Each row is a point. The window is the flat piece filled in between its corners: a triangle in 3 columns, a solid with four corners in 4, and so on. A path goes straight from each point to the next, and from the last back to the first. After which points does the path pass through the window?

Window:
[[-50.9 -20.4  16.5   0.6]
 [  5.8  13.5  -8.2  14.1]
 [-10.2  22.9   6.4  18.6]
 [  9.4  17.0  19.4  12.4]]
Path:
(1): [  0.9  21.6  -8.5 -11.0]
(2): [-12.7  24.3   7.3  -0.1]
(3): [-17.0   3.4  10.7  31.8]
(4): [ 2.1 -0.2  3.5 37.5]
(5): [-3.0 18.4 -5.6  2.8]
(6): [-16.3  19.3  10.0 -13.3]
(7): [-5.0 -0.8 14.6 21.5]
(8): [ 3.6  8.3 -3.1 24.6]
Through the window after points: 2, 4, 6, 8

Window:
[[ 11.4   7.9  -9.5  -6.3  25.1  14.8   5.3  -2.6]
 [ -1.6  -8.6  16.3   2.1  25.7  -3.3 -18.3  -5.8]
 [-20.2  41.7   0.6 -36.1 -22.8  -4.9  12.5  -7.3]
 [-24.6   2.0 -21.1 -43.7 -62.1  -3.7  19.8  -3.9]
 [ 14.7  13.3 -30.5  18.8  -0.3  10.2 -42.9  -8.8]
 [-20.1   5.2 -13.3  12.1  24.6  -0.3   2.1  -7.9]
 [ -0.8 -12.8  16.0  39.1   0.1  -1.8   8.4  14.1]
 [  5.5   7.0   0.8  -3.7  17.0 -26.9  12.0  -8.8]]
Path:
(1): [ -5.9  10.9  -7.3  -1.0   2.3   2.2   2.9 -40.7]
(2): [  5.2  -6.0   7.2  26.3  -2.0   0.7   3.9 -24.0]
(3): [-10.1  -2.5   8.1  -3.9  24.9  -4.7 -21.2  37.0]
(4): [-19.5   2.0  -3.7 -18.2   8.4 -12.5   8.4  28.6]
(5): [  0.8   1.0  20.1   9.1  -8.9  -4.7  35.4 -30.0]
(6): [ -7.5  -0.5  -6.1 -16.3 -38.7   5.3  11.9 -24.0]
(7): [-26.6   9.7 -29.7 -28.5 -24.5 -15.5   2.6  32.9]
(8): [-10.5   2.0  -5.3   1.5  14.0 -10.7  -8.8   9.1]
(9): [  2.2  15.2  19.2   0.9  -7.7  20.4   5.7 -37.1]
(10): [ -0.8  11.9 -14.1  -3.0 -17.5   0.7  -3.1 -22.7]
(11): [-12.5  14.3 -12.4 -12.5 -10.8  -8.9 -11.6  12.1]
(12): [ 2.3  1.1 -1.3  6.6  8.4 -5.9 -0.3 33.2]
(13): [-10.1  -7.0   5.1  17.1 -17.7  -0.4  11.0  -9.3]
(14): [ -8.9  -4.8   1.7   2.7   1.0  -0.1  -2.9 -20.9]
(15): [-6.6  5.5 -5.8 -3.1 10.4 -3.3 -7.4 11.8]
(16): [-19.2   7.4 -12.7 -15.1   7.2 -14.1   4.5  28.0]
Through the window after points: 2, 6, 8, 12, 14
